Each point is reached from the start by the listed moves, each made once or not at all, plus a little noise. Is the number of moves made odd or even? Then give how often each move was made.
In the rows, zero is written as 128.

Moves:
(1): [158 150 123 152 156]
(2): [105 152 107 137 131]
(3): [117 156 179 124 115]
Start: [127 134 140 129 147]
Points:
[128 130 142 127 145] => even (0, 0, 0)
[132 180 113 162 172] => even (1, 1, 0)
[119 161 194 125 134] => odd (0, 0, 1)
[147 181 186 149 160] => even (1, 0, 1)

Moves:
(1): [148 136 102 101 171 155 152 130 137]
(2): [119 154  99 152 129 108 132 137 132]
(3): [124 155 150 104 113 117 146 121 117]
(4): [140 128 150 161 119 139 158 162 130]
(5): [109 151 166 120 175 130 123 112 159]
(6): [118 148 124 127 119 158 112 127 116]
Start: [115 126 108 123 154 108 147 137 122]
Points:
[121 181 103  67 167 151 171 131 107] => odd (1, 0, 1, 0, 0, 1)
[ 88 175 173  95 187  98 158 111 144] => even (0, 0, 1, 0, 1, 0)
[ 81 203 141 118 184  75 167 124 140] => odd (0, 1, 1, 0, 1, 0)

Moves:
(1): [169 143 102 131 121 112 114 135]
(2): [147 145 153 106 165 146 121 117]
(3): [130 145 145 106 113 105 104 151]
(4): [116 155 165 165 139 115 122 131]
(5): [139 120 146 125 169 107 135 150]
(6): [137 111 148 128 130 156 120 140]
(7): [143 130 143 120 111 143 148 122]
(8): [113 144 112 131 130 129 131 162]
Start: [ 97 107 136 140 146 116  95  86]
Points:
[146 186 192 135 175 111  37 152] => even (1, 1, 1, 1, 0, 1, 0, 1)
[183 136 168 111 194 109  99  99] => even (1, 1, 0, 0, 1, 0, 1, 0)
[173 137 174 112 201 137  95 151] => even (1, 1, 0, 0, 1, 1, 1, 1)
[125 134  98 146 145  98  88 121] => even (1, 0, 0, 0, 0, 0, 0, 1)
[150 125 142 122 126 107  49 130] => odd (1, 0, 1, 0, 0, 1, 0, 0)

Moves:
(1): [117 144 118 121 118  97 104 145 119 143 143]
(2): [125 159 117 120 136 120 125 118 134 115 136]
(3): [113 137 157 133 129 118 156 119 123 130 137]
(4): [137 142 131 146 147 136 147 107 143 143 122]
(5): [147 134 138 123 130 135 124 130 111 120 114]
(6): [141 107 161 126 126 159  96 137 153 142 116]
(7): [148 142 127 128 118 144 160  96 143 138 150]
(8): [137 128 136 124 127 130 144 144 134 119 112]
(9): [170 126 137 112 156 123 130 120 139 107 126]
(10): [134 122 121 108 147 151 145 140 117 126 121]
(11): [126 130 156 151 128 125 134 144 118 110 141]
Start: [140 135 143 115 118 134 113 114 120 124 141]
Points:
[149 190 140 103 128 133 139 116 113 111 192] => odd (1, 1, 0, 0, 0, 0, 1, 0, 0, 1, 1)
[137 150 199 129 127 133 102 109 147 170 147] => even (1, 0, 1, 1, 0, 1, 0, 0, 0, 0, 0)
[212 188 163 110 182 163 187  71 144  94 166] => even (0, 1, 0, 1, 0, 0, 1, 0, 1, 1, 1)
[190 175 213  88 150 148 136 106 140 109 185] => even (1, 1, 1, 0, 0, 1, 1, 0, 1, 1, 1)
[194 172 209  91 175 141 172 131  99  55 132] => odd (0, 1, 1, 0, 1, 0, 0, 1, 1, 1, 1)
[187 209 213 124 166  95 150 116 117  85 146] => even (1, 1, 1, 1, 1, 0, 0, 1, 1, 0, 1)

Moves:
(1): [143 119 170 110 128 128  97 111 153 152 127 121 132 120 106]
(2): [117 133 125 112 155 110 120 139 137 103 121 144 138 126 136]
(3): [144 127 129 140 163 114  79 166 160 119 139 140 138  94 128]
(4): [158 135 117 135 157 126 134 102 121 119 125 126 123 138 140]
(5): [151 116 141 115 138 115 129 134 118 166 147 121 138  95 129]
(6): [124 112 129 118 130 160 142 115 148 121 131 131 149 144 122]
(7): [135 107 162 122 153 146 147 125 146 163 126  96 114 132 103]
(8): [146 151 114 123 102 122 128 157 117 135 133 124 109 132 156]
(9): [116 102 103 119 113 133 155 108 135  91 137 118 122 141 110]
(10): [125 143 111 123 132 133 131 134 134 145 134 123 125 133 109]
(11): [117 134 125 142 101 129 156  97 133 134 151 160 111 113 150]
(12): [131 123 116 128 112 139 153 118 141 118  98 131 133 123 124]
Start: [ 84 131 109 165 159 136 137 106 141 114 139 116 150 145 101]
Points:
[122  89 177 134 212 119 120  93 229 177 149 136 159  53  88] => odd (1, 1, 1, 0, 1, 0, 1, 0, 0, 0, 1, 1)
[ 96 143  36 139 169 118 143 154 201  51 134 130 146 126  98] => even (0, 1, 1, 0, 0, 0, 0, 1, 1, 1, 0, 1)
[123 119  89 136 220 116 116  92 233  67 124 121 169 119  65] => odd (1, 1, 1, 1, 0, 0, 0, 0, 1, 1, 0, 1)
[152 102 144 118 191 127 103 149 207 188 187  59 128  97  47] => odd (1, 0, 1, 0, 1, 0, 1, 1, 1, 1, 0, 0)

Moves:
(1): [128 146 153 121 124 144 117 116 145 106 135 106 105 134 126 125 153  82
 121 134]
(2): [127 119 140 119 136 140 128 135 141 143 127 131 140 143 130 140 124 135
 123 115]
(3): [158 118 152 141 130 138 120 114  98 123 100 124 133 156 126  99 135 136
 145 139]
(4): [122 130 131 121 132 151 144 133 137 136 146 122 132 105 117 130 124 122
 130 144]
(5): [117 105 133 145 135 133 105 132 116 125 120 147 135 111 132 142 122 126
 127 127]
(6): [116 138 108 146 139 114 136 126 145 131 150 128 128 141 132 124 119 138
 113 135]
(7): [126 122 127 140 112 118 137 135 129 123 122 121 142 132  97 144 118 142
 143 126]
(8): [112 122 134 125 135 140 148 137 136 139 125 134 133 110 118 111 150 131
 114 121]
(9): [155 108 148 138 153 125 128 123 107 127 119 133 128 115 117 120 146 121
 143 136]
(10): [115 132 135 117 142 131 131 137 124 115 103 129 125 131 151 125 142 136
 116 108]
(11): [160 105 137 121 111 124 118 126 109 135 144 135 131  71 129 143 120 150
  97 148]
(12): [121 149 116 148 135 127 120 137 144 134 130 139 114 102 121 117 131 133
 130 123]
(13): [126 127 132 136 121 133 143 132 126 132 124 130 143 119 132 142 135 124
 139 114]
(14): [134 137 137 115 160 139 144 130 130 152 114 154 141 182 132 120 154 124
 114 133]
(15): [ 79 144 106 130 136 127 131 126 143 144 122 117 128 129 123 120 147 152
 127 109]
(16): [139 128 137 112 134 123 155 120 130 151 118 131 125 142 136 116 121 134
 118 133]
(17): [135 130 131 121 107 118 137 153 124 135 141 113 137 120 136 146 113 118
 136 134]
(18): [107 153 135 139 159 104 123 125 135 124 156 167 150 105 138 125 130 101
 130 124]
Start: [ 90 135 124 146 137 149 143 140 118 132 126 134 127 133 130 139 135 138
 124 136]
Points:
[126  93 178 175 182 158 199 140 109 175  88 142 162 176  91  93 156 178
 129 144] => odd (0, 1, 1, 0, 0, 1, 1, 1, 1, 0, 0, 0, 0, 0, 0, 1, 0, 0)
[ 26 146 176 206 248 175 183 166 107 170  69 214 194  94  99 100 237 148
 147 104] => even (0, 0, 1, 1, 1, 0, 1, 1, 1, 1, 0, 1, 1, 1, 1, 0, 0, 1)
[ 96 105 170 162 154 160 173 167  99 165  83 144 167 169 183 147 125 162
 112 118] => even (0, 1, 1, 0, 1, 1, 0, 0, 0, 1, 0, 0, 1, 0, 0, 1, 1, 0)
[ 73 117 120 202 164 159 108 139 126 170 120 162 139  89 130 129 137 208
  92 136] => odd (0, 1, 1, 0, 1, 1, 0, 0, 0, 0, 1, 1, 0, 0, 1, 0, 0, 0)
[128 138 195 157 125 201 190 174 118 168 130 132 156  86  83 136 188 120
 114 172] => even (1, 0, 1, 1, 0, 0, 1, 1, 0, 0, 1, 1, 1, 1, 0, 0, 1, 0)
[ 33 165 168 175 208 200 190 149 160 184  72 149 148 195 123 119 194 156
 105 109] => odd (1, 1, 1, 1, 1, 1, 1, 0, 0, 1, 0, 1, 1, 1, 1, 1, 0, 0)
[ 51 147 155 147 217 187 224 167 149 209  68 162 163 152 107 130 199 182
 124  97] => even (0, 1, 0, 1, 0, 0, 1, 0, 1, 1, 0, 1, 1, 1, 1, 1, 0, 0)
[102 133 192 157 208 144 167 144 141 163 165 192 174 111  98 138 194 108
  68 159] => odd (1, 1, 0, 0, 0, 1, 1, 1, 1, 0, 1, 0, 0, 1, 0, 0, 0, 1)
